Each point is reached from the start by the listed moves, each made once or not at all, plus a little noise. Say if it took an odd or an even number of moves. Then give how often each move was made.
(in the rows, 128 means zero)

Moves:
(1): [186 140 143 131 114]
(2): [115 175 137 123 123]
Start: [ 90 128 131 103  76]
Points:
[ 78 178 140  99  72] -> odd (0, 1)

Moves:
(1): [181 155 138 130 110]
(2): [105 188 118 119 127]
(3): [119 126 190 104 135]
Start: [131  90 117 111  98]
Points:
[135  94 121 111  93] -> even (0, 0, 0)
[ 96 154 175  78 100] -> even (0, 1, 1)
[180 114 191  90  85] -> even (1, 0, 1)

Moves:
(1): [172 112 124 133 133 145]
(2): [135 163 112 127 138 139]
(3): [150 147 176 135 139 122]
(4): [125 126 122 166 108 138]
(5): [118 123 130 139 158 134]
(6): [125 118 139 122 123 163]
Start: [141 142 146 142 154 122]
Points:
[182 116 154 141 152 174] -> even (1, 0, 0, 0, 0, 1)
[142 165 135 172 137 177] -> odd (0, 1, 0, 1, 0, 1)
[211 170 185 147 173 178] -> even (1, 1, 1, 0, 0, 1)
[201 165 187 158 205 184] -> odd (1, 1, 1, 0, 1, 1)
[189 152 136 142 163 184] -> odd (1, 1, 0, 0, 0, 1)
[137 171 132 152 193 138] -> even (0, 1, 0, 0, 1, 0)

Moves:
(1): [160 131 137 117 121 127 144 135]
(2): [130 166 126 133 115 147 122 130]
(3): [112 132 175 126 141 150 138 136]
(4): [146 118 128 162 155 130 133 136]
(5): [123 154 115 100 165 144 132 116]
(6): [129 113 113 124 122 187 120 128]
(7): [109 126 119 133 121 139 164 136]
(8): [123 128 124 110 132 130 106 183]
Start: [152 132 139 122 144 135 113 104]
Points:
[145 124 172 107 134 226 170 126] -> even (1, 0, 1, 0, 0, 1, 1, 0)
[167 158 135 143 166 158  89 170] -> odd (0, 1, 0, 1, 0, 0, 0, 1)
[158 161 176 104 216 184 161 183] -> even (1, 0, 1, 1, 1, 0, 1, 1)
[160 138 153 100 207 249 155 176] -> odd (1, 0, 1, 1, 1, 1, 1, 1)
[193 159 139 155 141 164 162 128] -> even (1, 1, 0, 1, 0, 0, 1, 0)
[130 143 100  94 165 224 150  96] -> odd (0, 0, 0, 0, 1, 1, 1, 0)

Moves:
(1): [162 118 128 120 121 141 106 116 126 134 119 127 123 125]
(2): [146 175 126 121 122 106 136 121 145 126 136 117 120 122]
(3): [123 136 195 149 137 132 114 142 123 128 142 126 135 117]
(4): [133 129 118 186 121 135 117 130 135 114 139 109 136 125]
(5): [142 138 109 134 185 147 143 134 119 124 119 126 124 121]
(6): [106 143 135 120 111 187 131 117 124 118 125 109 133 125]
(7): [150 108 134 128 121 136 195 115 131 141 121 137 115 134]
(8): [138 129 127 124 114 135 131 158 125 133 133 135 134 121]
(9): [127 113 123 122 140 132 133 130 173 127 128 140 126 128]
(10): [124 126 120 125 127 136 128 133 137 171 133 109 118 147]
(11): [150 126 120 121 131 133 127 120 131 106 178 134 128 157]
Start: [150 132 117 149 105 150 148 148 116 134 115 112 113 186]
Points:
[186 141  73 205 160 187 152 154 122 136 170  76 108 225] -> even (0, 0, 0, 1, 1, 0, 0, 0, 0, 1, 1)
[201 158 182 137  73 233 194 159 181 188 126  90  90 180] -> even (1, 1, 1, 0, 0, 1, 1, 1, 1, 1, 0)
[217 174 137 203 149 188 131 188 174 168 140  78 104 170] -> even (1, 1, 1, 1, 1, 0, 0, 1, 1, 1, 0)
[187 180 169 202  79 223 202 127 143 142 193  54 103 218] -> odd (0, 1, 1, 1, 0, 1, 1, 0, 0, 1, 1)
[245 169 157 215 126 188 192 167 122 138 126  88 105 154] -> odd (1, 1, 1, 1, 1, 0, 1, 1, 0, 0, 0)

Moves:
(1): [178 118 155 112 156  98 107 110 111 118 133 141 145 151 133]
(2): [114 165 137 101 131 143 135 121 110 120 127 122 130 125 140]
(3): [111 107 148 127 123 138 122 134 129 141 150 131 149 131 131]
(4): [147 167 161 184 119 125 139 126 131 135 110  95 153 130 132]
(5): [128 145 105 131 183 138 104 119 142 120 124 121 117 108 158]
(6): [149 118 120 133 140 179 137 138 133 121 141 127 136 123 118]
(7): [135 124 131 112 149 136 166 136 140 131 144 115 135 141 144]
(8): [126 143 125 135 119 120 109 155 166 133 107 145 120 153 135]
(9): [138 119 136 120 128 156 122 109 167 140 114 113 148 148 112]
(10): [130 125 118 135 132 142 108 123 104 184 116 124 143 100 139]
(11): [171 143 113 131 106 124 104 115 149 104 176 124 150  94 145]
(12): [125 118 104 174 134 120 175 119 117 118 115 170 140 101 137]
(13): [115 109 117 110 117 134 110 147 116 126 118 119 158 116 131]
(14): [111 132 103 149 135 125 136 134 127 122 163 132 168 168 144]
Start: [129 137 126 140 147 120 126 136 165 119 133 157 113 146 132]
Points:
[154  92 132 182 182 118 142 102 179 122 167 206 222 207 146] -> odd (1, 0, 1, 0, 0, 0, 0, 0, 1, 0, 0, 1, 0, 1)
[212 112 114 159 170 158  70 122 151 140 249 172 236 143 176] -> even (1, 0, 1, 0, 0, 1, 0, 0, 0, 1, 1, 0, 0, 1)
[141 169  95 206 201 181 112 161 176 105 152 112 205 152 171] -> odd (0, 0, 0, 1, 1, 1, 0, 0, 0, 0, 0, 0, 1, 1)
[241 139 147 239 157 151 119 101 146 147 175 172 232  79 171] -> odd (1, 0, 1, 1, 0, 1, 0, 0, 0, 1, 1, 1, 0, 0)

Moves:
(1): [165 134 127 121 136 117 134 132 121 117 124 140 124 119 134 116 130 122
 113]
(2): [128 162 125 136 121 115 119 150 145 130 144 109 131 125 121 123 137 105
 140]
(3): [126 122 165 126 131 143 123 122 125 128 134 112 127 122 141 123 125 116
 118]
(4): [120 125 123 163 132 134 120 144 141 122 109 143 148 127 124 111 126 117
 128]
(5): [132 127 128 136 160 126 140 130 127 129 135 117 115 108 119 144 134 133
 131]
(6): [138  93 124 124 108 158 144 146 118 131 121 118 113 107 117 137 113 119
 120]
(7): [122 134 125 128 111 124 147 126 127 126 122 123 110 137 137 118 139 134
 126]
(8): [117 128 142 118 137 119 125 154 130 115 116 117 123 144 133 126 133 140
 119]
(9): [144 115 134 128 119 136 124 138 144 132 148 144 135 145 137 134 134 123
 139]
(10): [128 115 134 130 129 117 126 139 128 150 122 130 131 130 134 132 130 114
 128]
(11): [128 103 114 132 122 123 134 138 106 143 146 119 153 130 131 125 136 131
 129]
(12): [124 136 145 115 138 132 138 134 110 114 139 151 139 124 127 123 126 133
 123]
(13): [119 133 132 107 139 137 144 121 142 132 132 126 142 134 124 103 134 108
 139]
(14): [128 134 135 126 155 141 112 117 106 150 122 134 111 165 117 110 139 112
 124]
(15): [128 119 118 124 146 137 131 134 127 117 136 140 116 119 155 133 119 116
 140]
(16): [130 134 137 114 109 141 144 139 113  93 114 115 146 152 119 161 130 113
 161]
(17): [145 142 125 107 129 128 116 126 123 118 118 124 119 105 120 122 175 122
 122]
(18): [125 154 118 134 124 150 128 131 115 139 104 111 145 116 159 136 128 150
 122]
Start: [130 135 124 131 122 120 139 144 114 156 124 139 143 124 136 105 123 132
 117]
Points:
[139 174 183  84 128 134 173 223  71 138 120  88 224 140 179  95 152  83
 131] -> even (1, 1, 1, 0, 0, 0, 0, 1, 0, 1, 1, 1, 1, 0, 0, 1, 0, 1)
[174 199 153 131 161 129 100 229  98 164  89 163 168 144 163  58 201  89
  97] -> even (1, 1, 0, 1, 0, 0, 0, 1, 1, 1, 0, 1, 0, 1, 0, 0, 1, 1)
[151 120 153  72 109 140 203 249  91 136 147  97 161 129 120 119 208  69
 160] -> even (0, 1, 0, 0, 1, 1, 1, 1, 1, 1, 1, 1, 1, 0, 0, 1, 1, 0)
